Every row gives one point. The window is the flat piece filled in between its corners: a triangle in 3 columns, a solid with four corners in 4, and so on. A path goes straight from each point to the next, and from the last back to the first. After which points does the path pass through the window?
(in the rows, 128 means zero)

Window:
[[130 214 165]
 [ 89 101  86]
 [144 103 153]]
Path:
(1): [ 68  90 158]
(2): [148 153  79]
(3): [162 209 130]
(4): [114 201 173]
(5): [ 78 163 175]
(6): [146 210 109]
(7): [150 127  76]
(8): [ 94 140 145]
Through the window after points: 1, 3, 7

Window, 6 rows:
[[136 106 119 107 225 165]
 [130  66 165 174  58 136]
 [146 142 137  78 173 139]
 [108 133  54 182  29 100]
 [135 167  74 197  96  62]
 [107 147 144 148 142 163]]
Path:
(1): [189 132 144 181  84 167]
(2): [171 164  76 186  68 121]
(3): [ 46 111 114 170  42  63]
(4): [ 88 108 148 108 156  97]
(5): [171 139  99 153 180 214]
(6): [141 137  80 158 107 136]
(7): [ 51  84 103 140  95  89]
(8): [ 71 102  96 150  66  75]
(9): [180 135  58 187  39 125]
(10): [156 147  93 179 105 101]
(11): [ 82 144 102 154 102  72]
(12): [ 85 102  97 145  64  75]
(13): [142 150  66 202  52 135]
(14): [151 140 131 157 122 165]
(15): [ 52 138 137 107 163  97]
(16): [ 98 127 126 109 122 107]
Through the window after points: 4, 6, 10, 12, 14

Window:
[[194 206  44 112  83 123  82 108]
 [164 166  86  88 142  53 195 120]
 [ 96 177 182 111 148 116 133  72]
 [147 127 154 175 183 142 184 116]
 [148  90  68 120 137 200 202 188]
 [200 140 102  57 134 132 172  98]
 [121 158 229  97 177 151  34 126]
 [144  50  86  58 159 117 150 110]]
Path:
(1): [153 138  49  75 189 154 169  96]
(2): [137 188  82  89 207 136 164 110]
(3): [180 129 125  80 121 126 160 109]
(4): [159 121 125 143  97  93 185 125]
(5): [139 145  48  77 219 153 189  85]
(6): [135 146  68 100 175 146 180  71]
(7): [176 151 116 106 110 105 166 121]
(8): [152 137 150 119  65  89 116 122]
(9): [144 178 141  70 198 131 119  69]
(10): [143 121  72 103 161 178 179 147]
(11): [171  79 126 124  83 148 167 185]
(12): [194 123 105 110  78 119 194 138]
Through the window after points: 2, 10

Window:
[[106 126 101 103 149 139 105 119 131 106 100]
 [124  93 183 227  68 171 101 118 211 162 139]
 [125  50 159  62 129 139 109 114  47 169 161]
 [127 124 114 138 106 180 118  97  49 159 130]
 [132 139 161 249 180 141  65 132 176 159 111]
 [115  72 130  87 114  94 202  95  27 150 177]
 [137 142  94 103 134  97 102 131 105 201  67]
 [123 126 156  90  99 138 147 174  58 149 181]
 [182 134 123 116 118 113  92  94 107 141 159]
 [170 128 150 191 162 198 126 123 207 179 121]
 [186  79 126 245 128 170  91 167 188 138  99]]
Path:
(1): [161 122 161 146 138 160 157 111 125 141 109]
(2): [151 124 173 152 110 141 132 133  97 134 121]
(3): [129 107 121 129 124 144 117 144 101 161 160]
(4): [148  94 111 149 135 132 113 108 124 170 156]
(5): [142 134 186 149 118 138 125 103  94 115  68]
(6): [190 116 182 128 121 128 105 117  84 131 104]
(7): [130 120 104 141 122 136 112 141 126 168 150]
(8): [129 123 104 122 119 155 112 125 101 177 174]
(9): [127 115 180 123 114 128 150  98  77 139 104]
(10): [164 122 167 132 150 135 138 122  98 134  68]
(11): [117 129  59 121 125 116  68 134 101 210 181]
(12): [126  87  97 158 127 134  80 130 150 204 187]
Through the window after points: 2, 6, 12

Window:
[[ 95 151 190 149 187  88 109 179 216  78  54 147]
 [108 141 174 245   7 175 109 160 150  63  86 147]
 [153 107 139  51 138 194 133 103 148 135 157 202]
 [ 86 102  78 150 133 112 117 182 124  35 176 133]
 [176 133 139 109 122  97 131 134 142 193  30 132]
 [ 87 201 125  88 167  93 183 170 171  79 146  86]
 [ 91 170 184  96 129 141  62 226 233  99  86 156]
 [194  98 146 178  77 175 170 212  83 123  43 129]
 [ 56 153 169 125 164  78 148 160 101 123 137 104]
 [108 188  85 195 150 169  97 119 112 159 117  62]
 [127 122 153 164 150 142  67 149 212 155 164 125]
 [157 139 158  69  72 219 113 105 131  80 137  87]]
Path:
(1): [ 41  74  99 127 132 203 168 170 206  88 146 146]
(2): [ 91 128 109 126 106 145 112 165 200 146  86  94]
(3): [128 161 167 150 146 137 112 166 128 107 112 131]
(4): [180 168 125 116 141 106 139 145 132  50 159 182]
(5): [ 85 108 129 119 133 155 114 160 158 108 127 129]
(6): [ 73  56 142 175 103 168 165 139 188 136  47 129]
(7): [172 210 138 109 133 129  84 171 138  83 161 136]
(8): [175 175 160  98 141 105 102 127 107 122 128 143]
Through the window after points: 2, 4, 8
